Rows are points. The points of each table are mixes of a few directions, plus a little noise. How many directions does each table use, and how many do they share? Where both have some left over, give the other angles between the two spaces (their principal angles), to ten degrees, smallest first.
In the rows, 128 means zero.

First:
[[ 81 104 139]
 [131  97 174]
 [120 157  81]
 [125 167  70]
 [183 114 176]]
Second:
[[118  91 132]
 [114  72 134]
 [153 230 118]
 [120  95 131]
 [148 205 120]
 [130 134 127]
 [113  68 134]]
Directions: first 2, second 1, shared 0; angles 40

First, 7 rows:
[[ 99 149 116 121  98 111]
 [206  80 113 145 192 178]
 [ 94 147 105 103  92  55]
 [142 114 175 142 156 163]
 [ 89 161  91 120  80 114]
 [153 118  72 120 131 111]
 [113 126 224 144 148 164]]
Second, 6 rows:
[[184 121 138 145 166 170]
 [ 77 123 123 114 100  98]
 [149 243  88 114  72  58]
 [ 75  70 143 123 131 136]
 [132 118 132 131 136 137]
 [151  92 144 141 164 169]]
Directions: first 3, second 2, shared 1; angles 70

First:
[[187 170  99 143 118 140  85 144 155]
 [ 98 156 120 145 177 103 137 199 178]
 [159 120 134 125  79 141 111  78 104]
 [153 146 162 108 182 170 220  58  75]
 [ 85 100 137 136  86  94 102 142 144]
 [124  67  94  82 165 166 130 126  66]
 [ 91 136 150 157  88  82 111 149 173]]
Second, 7 rows:
[[207 165 102 156  42 130  38 116 162]
 [116 122 132 124 141 128 141 129 123]
 [134 130 126 130 123 128 121 127 131]
 [170 148 114 143  83 130  80 122 146]
 [155 141 119 137  99 129  97 124 139]
 [ 34  84 158  96 228 125 235 142  89]
 [ 79 105 143 111 180 127 183 134 108]]
Directions: first 4, second 1, shared 1

First (8 x 12):
[[ 54 121 142 169  96 132  48 180 164 194 114 186]
 [145  72 119  83 181 154 181 107  83 128 183 179]
 [207 147 104 131 187  75 127 114 129 114 137 159]
 [132 187 118 155 110 137 118 151 131  97 110 107]
 [174  84 162 137  55  89 128  98 114 144 101  59]
 [180 173 129 146  95 155 144 122 111  54 113  88]
 [ 37 101 124  97 132 137 150 144 122 182 135 107]
 [ 98 138 122 109 167 144 125 110 169 109 130 140]]
Second, 10 rows:
[[ 70 126 119 121 156 152 116 150 142 151 144 177]
 [ 61  75 138 106 136 170 126 133 129 164 155 177]
 [197 168 132 146  99  87 130 103 136  85  90  52]
 [  7  78 156  95 113 180 118 112 175 157 126 123]
 [ 68  70 161  95  80 156 151  99 131 145 120  68]
 [197 115 147 132  86 104 145  94 110 102 110  67]
 [175  83 132 126 123 129 148 127  77 139 158 162]
 [158 193 101 155 169 104 102 152 146 109 122 161]
 [198 206 107 167 158  87  89 133 162  85 105 144]
 [150 165  89 137 160 113 156 176  71 140 150 149]]
Directions: first 6, second 4, shared 4

First:
[[143 157  73 138 158  89 128 146 177 143 125  46  56  69  79 231 191  51
  128 226]
 [127 115 155 114 114 151 126 122  94 132 141 164 160 173 164  59 107 180
  159  61]
 [123 117 149 124 115 144 128 121 107 123 130 160 157 154 150  84 104 161
  132  86]
 [127 123 140 122 121 137 127 125 114 128 131 145 144 146 143  99 117 150
  138 100]
 [135 125 135 112 123 140 123 130 102 147 147 135 133 168 156  77 133 167
  183  78]
 [ 95  98 173 151 105 146 137 102 125  70  88 206 198 110 123 118  46 134
   10 122]
 [151 160  71 127 157  92 125 152 164 161 141  40  50  93  94 206 204  69
  173 201]
 [124 128 125 136 130 123 130 127 138 118 118 127 127 111 115 150 123 113
  101 150]]
Second:
[[102 113 157 137 119 133 127 118 134  91 115 155 161 118 115 143  94 125
   73 132]
 [ 83 104 162 124 113 119 111 118 141  64 113 150 167 127  92 150  99 121
   67 125]
 [167 158 121 144 150 161 162 141 105 199 158 114  96 122 188 122 136 139
  183 140]
 [ 89 119 176 127 124 136 124 127 130  90 140 138 154 130 118 162 103 129
  104 128]
 [ 77 112 187 133 118 139 125 122 132  76 131 153 171 124 114 166  85 127
   73 130]
 [236 167  15 129 153 120 150 142 111 249 128  87  44 129 179  53 203 134
  237 131]
 [ 86  93 142 128 102 106 104 105 152  48  80 169 179 117  73 132  89 115
   26 125]
 [126 128 109  97 129  96  98 140 137 127 144  84 102 155 100 126 183 128
  191 108]
 [185 157  85 133 148 141 151 141 110 206 146 102  80 130 176  99 163 135
  199 133]]
Directions: first 2, second 3, shared 1; angles 80

First (9 x 32):
[[163 156 102 172 129 101 166 137 145 109 107 142 105 119 154 124 137  92
  139 137 137 128  87 123 111 148 174 127 121 138 108 161]
 [134 152 105 161 117 101 159 149 135 137 161 120 128 126 184  94 152 154
  122 152 144 135 136 130 103 150 126 101 109 116 137 153]
 [150 108 138 152 104 104  97 162 131  72 111 153 115 120 114 136 154 167
  171 122  77 126 167 121 157 103 104 143 139 137 140 153]
 [107 124 136 122 142 146 155 107 134 175 175 108 147 120 136 127 126 101
  109 106 170 150 115 154 115 166 141 113 119 113 126  99]
 [ 88 114 147  53 150 162  72 100  97 135  76 107 136 161  85 137  92 125
  112 125  87 120 134 100 159 100  87 145 137 138 130  99]
 [153 109 141 117 123 124 104 139 141 107 170 121 154  90 118 152 139 157
  140  71 129 123 153 138 149 112 105 125 133 127 131 131]
 [148 166  92 153 102 117 154 143 123 129 123 158 111 137 153 109 118 169
  103 216 166  79 123 120  72  83 155 123 133 124 130 151]
 [100 118 146  82 174 161 126  81 125 161 106  94 139 135 101 147 100  43
  114  73 128 158  81 128 151 171 141 134 123 136 106  91]
 [108 106 146 140 112 135 119 135 120 127 123 149 117 144 107 126 135 144
  142 152 113 134 156 138 133 120 119 141 139 124 144 114]]
Second, 10 rows:
[[127 130 126 124 129 131 127 125 125 129 121 131 126 133 124 128 122 126
  125 136 129 124 124 125 124 123 132 130 129 130 127 126]
 [130 123 131 135 126 122 128 135 133 125 142 123 133 120 135 128 139 133
  135 113 125 137 136 133 134 138 121 124 125 126 131 131]
 [139 111 138 152 123 105 129 152 147 115 182 112 145  99 153 124 168 146
  154  73 118 161 157 145 150 163 103 111 115 120 140 140]
 [104 165 106  77 141 179 126  79  87 155  11 161  91 190  74 137  42  89
   71 249 151  56  64  91  81  52 181 165 155 147 104 101]
 [125 131 126 123 128 131 128 124 124 130 118 131 125 133 124 129 121 125
  123 139 130 122 123 125 123 122 133 131 131 130 126 126]
 [139 112 138 150 123 105 129 150 146 116 179 112 144 100 152 124 167 145
  154  75 118 159 156 145 148 162 104 111 116 120 139 139]
 [148  99 145 170 119  86 130 168 161 107 222 101 158  76 171 122 199 160
  174  30 109 187 179 157 166 189  84  98 105 114 147 150]
 [123 137 123 117 131 139 127 117 119 133 101 136 120 142 115 130 109 119
  116 156 133 112 114 119 117 111 140 136 134 132 122 122]
 [122 137 123 115 131 140 127 116 117 134 100 136 119 143 114 130 107 118
  114 157 134 111 114 119 117 110 141 137 135 132 122 121]
 [122 136 124 116 131 139 128 117 119 134 103 136 120 142 116 130 108 120
  116 155 133 113 114 120 118 112 140 136 134 133 123 123]]
Directions: first 6, second 1, shared 1

First:
[[110 129 134 120 126 133 119 130 119 107 145 112 125 141 134 123 129 126
  115 121 126 124 133 139 123 137 123 136 122 127 115 125]
 [134 172 157 103 143 121 156 125 111 137 106  90 110 123  98 126 122 121
  120 129 163 119 148 210 143 165 112 130  76 119 142 139]
 [128 128 147 137 137 105 134 126 127 128 110 131 135 127 120 116 116 112
  140 122 140 126 111 122 127 145 139 120 103 107 154 113]
 [ 92 105 117 153 136 134 111 140 133  69 162 110 148 159 160 121 136 139
   98 110  98 127  92  99  96 143  91 131 114 128 115 113]
 [150  73  98 134  81 131  86 117 144 180 137 219 133 104 145 134 124 115
  183 145 104 143 144  10 141  40 223 125 249 139 113 120]
 [165 123 104 145 131 129 144 125 150 169 102 162 134 102 121 146 132 143
  147 145 122 138 121 103 136 101 128 113 151 141 142 141]
 [159 164 121 129 153 133 171 129 137 152  96 109 121 110 105 147 136 151
  117 141 143 129 130 187 138 146  80 118  90 141 144 154]
 [ 85 131 147 103 118 137 104 132 103  82 168  92 118 158 141 112 128 117
  103 111 128 118 145 153 119 147 129 149 119 122  99 119]]
Second, 10 rows:
[[133 151 150 105 127 138 124  82 128 142 111 120  93 110  97 165 129 111
  149 141 139 151 157 167 144 142 160 153 133 127  97 143]
 [ 85 104 132 149 119 121 131 171 125  70 139 105 143 161 174  61 114 136
  101  93 125 100 102 106 101 138  96 118 107 119 138 130]
 [168 144 153 104 146 121 162  76 111 174  68 116 105 113  99 120 111 113
  168 145 161 114 150 165 134 161 147 131 108 120 117 116]
 [119 135 140 134 144 125 180 149 118  99  90  74 124 150 152  59 109 148
  106 106 153  85 116 173 106 173  61 115  66 126 136 142]
 [137 162 116 123 139 147 140 129 140 133 132 112 116 113 108 172 148 148
  106 140 126 147 139 181 142 131  93 134 115 147 124 161]
 [110 122 108 141 118 134 105 158 140 109 168 142 144 132 140 147 143 138
  104 123 105 143 117 105 129 102 119 126 146 136 136 135]
 [103 119  96 147 111 138  85 168 148 104 194 157 151 130 141 168 154 141
   96 125  90 158 114  89 133  83 125 128 164 141 138 138]
 [168 136 144 104 135 122 130  72 118 184  95 147 110 104  91 155 122 103
  176 154 144 137 153 134 144 133 181 137 144 121 115 108]
 [171 116 115 123 133 115 117 107 123 186 124 174 144 110 107 152 130 114
  164 153 125 133 132  87 140 103 171 118 160 126 142  90]
 [ 85  92 125 150 109 118 106 169 128  78 159 133 151 157 172  81 120 127
  110  98 112 114 102  73 107 115 126 120 137 117 139 118]]
Directions: first 4, second 4, shared 1; angles 30, 40, 50

First (11 x 32):
[[119  64 102 116 160 147 108 163 113 132 101 136  85 155 146 136 144  95
  150  84 172 151 133 100 219  78 113 147 113  89 163 121]
 [101  97 139 154 198 101 167 175 116 165 110 141  75 200 137 120 183  95
  139  93  88 212  91  93 214 117 102  93 194 105 174 125]
 [126 212 177 162 120  81 180  98 145 144 160 123 166 126 106 112 131 162
   98 179  35 138  98 154  32 201 136  78 190 178  98 136]
 [142 132 114 109  93 149  99 110 131 106 132 121 149  91 126 135  99 140
  127 139 163  83 152 141  99 122 140 154  84 132 109 128]
 [147 119 104  99  88 161  85 109 130  99 127 121 148  81 131 139  94 137
  131 133 185  72 162 140 107 110 141 167  66 125 108 127]
 [115 151 157 157 157  94 171 137 129 153 135 131 120 162 122 117 155 128
  120 134  66 172  96 124 126 154 122  88 188 139 138 131]
 [139  92  97 101 110 163  85 130 122 107 116 127 124 106 137 139 110 121
  141 112 192  96 156 125 152  91 130 167  74 108 129 125]
 [103  83 128 143 190 116 151 175 115 157 106 140  74 192 141 126 175  93
  143  87 113 198 102  93 223 104 103 108 172  98 174 123]
 [128 175 154 144 121 103 156 109 138 135 148 124 151 123 115 120 126 147
  111 157  79 131 112 144  73 168 134 103 158 156 109 132]
 [145 131 113 107  88 152  96 105 133 102 132 121 153  84 126 136  96 141
  127 141 168  77 154 144  94 121 141 157  79 133 106 129]
 [145 151 125 113  86 141 109  98 137 106 140 120 161  86 120 130  96 149
  120 151 147  78 148 150  71 138 145 145  93 144  99 130]]
Second, 9 rows:
[[157 139 138 117 130 117 112 125 163 137 116 146 155 135 145 119  96 124
   94 153  90 100  87 145 120 195 139 170 148 135 145 140]
 [202 198  60  75  77  93 139 123 120 142 192 157 142  87 151 126  63 191
  161 160 122 109 131 120  75 165 117 140 168 173 125 102]
 [ 53 170 184 194 133 101 210 106  93 118 169  81 118 122  68 120 197 138
  150 126  99 179 167 133  56  94 124   7 139 162  77 126]
 [ 75 120 172 168 132 146 140 109 119 109 117  95 131 125  94 132 170 117
  119 121 136 136 154 140 105  92 137  87  95 122  95 138]
 [150  71  83  77 131 117 104 161 130 103 143 135 106 108 154 112  75  82
  166  98 185  72 142 124 172 161 122 191  86 137 183 128]
 [137 130  99 129 134 156 119 138 105 159 106 147 104 157 140 154 162 160
  134 116 137 192 125  93 179  49 112 110 157  87 118 108]
 [115 121 120 131 144 106 157 147 110 131 148 124 101 136 125 120 141 117
  158 109 131 151 137 113 144 122 114 103 142 137 144 121]
 [160  92 127 110 141 165  62 134 167 142  63 157 146 156 162 139 108 113
   76 135 124 108  81 132 186 144 140 207 123  82 153 142]
 [103 112 169 150 130 151 109 109 146 111  99 111 150 126 113 129 139 109
   94 134 128 104 128 151 114 130 146 137  92 117 112 147]]
Directions: first 2, second 5, shared 2

First (9 x 32):
[[124 139 139 119 133 132 142  92 101 103 111 131 134 119 168 160 122 146
   84 153 119 133 156  65 106 121 120 150 128 153 119 113]
 [153 120 112  89  65 135 166  69 112 145 123  83 150 101 139 106 132 135
  111 123  92 159 113 107  83 105 105 112 103 118  91 139]
 [166 131 132  99  96 145 156 105 120 119 110 113 126 127 153 120 146 144
  102 132 102 174 124  93  90 110 108 133 102 124  78 131]
 [109 136 171 177 141 121 116 145 112 174 127  88 122  76  91 155  93 157
  133 137 149 106 119 212 173 162 162 183 153 154 188 154]
 [167 123 130 104 135 151 129 171 150  78 108 173 100 191 153 117 167 123
  122 129 117 173 134  66 100 119 113 121 106 111  71 116]
 [117  85 109 122 115 123 139 123 140 176 126 103 159 129 138 102 126 102
  149 108 125 116 119 125 113 137 104  91 121  98 110 147]
 [ 94 142 116 147 113 105 104 125 123 137 169 119 122  99  51 124  96 125
  165 122 137  86 108 207 168 132 170 126 158 140 210 129]
 [146 169 105 131 208 133 104 159 166  79 132 209 115 185 188 123 181 102
  120 117 162 131 149 112 149 105 104  99 113 115  69  88]
 [ 74 108 138 164 146 108  95 165 128 142 146 131 123 125  72 144  90 118
  166 131 149  74 129 166 168 162 167 140 169 139 214 136]]
Second, 9 rows:
[[109 125 141 153 125 139 108 147 130 109  99 117 150 115 128 134 174 126
  108 122 156 111 102 121 133 130 147 101 149 145 161 122]
 [186 158  99  86 127 111 187  80 114 194 197 168  86 166 128 105   7 127
  184 148  71 174 185 140 117 140  77 190  68 110  46 131]
 [135 127 122 114 131 122 136 121 129 136 142 131 117 135 129 125 108 129
  137 130 113 136 140 131 126 126 119 141 119 118 112 132]
 [ 87 124  92  32 150  97 146 212 214 150 166  62 121 175 141  90 171 127
  180 119  62 122 145 107 148 167 102 173 134 106  83 139]
 [161 107 152 179 120 139 110  49  61  98 109 175 112  87 118 167  77 135
   83 134 158 137 132 155 107  74 147 105 122 113 153 135]
 [130 115 160 196 117 151  95  95  84  89  81 151 144  86 121 161 146 130
   76 126 185 115 100 137 119  97 162  80 147 142 184 123]
 [ 87 136 136 144 126 140 108 189 159 116  95  94 167 127 132 119 216 123
  120 117 158 100  89 106 144 157 146  99 160 162 164 114]
 [130 116 121 104 135 117 131 123 133 126 141 124 112 132 129 129 113 131
  134 128 107 133 143 133 126 118 122 143 123 107 113 138]
 [127 143 132 144 122 136 130 137 127 136 120 130 142 129 128 122 140 124
  129 129 143 124 116 121 131 143 130 119 130 149 136 118]]
Directions: first 6, second 3, shared 0; angles 60, 70, 80
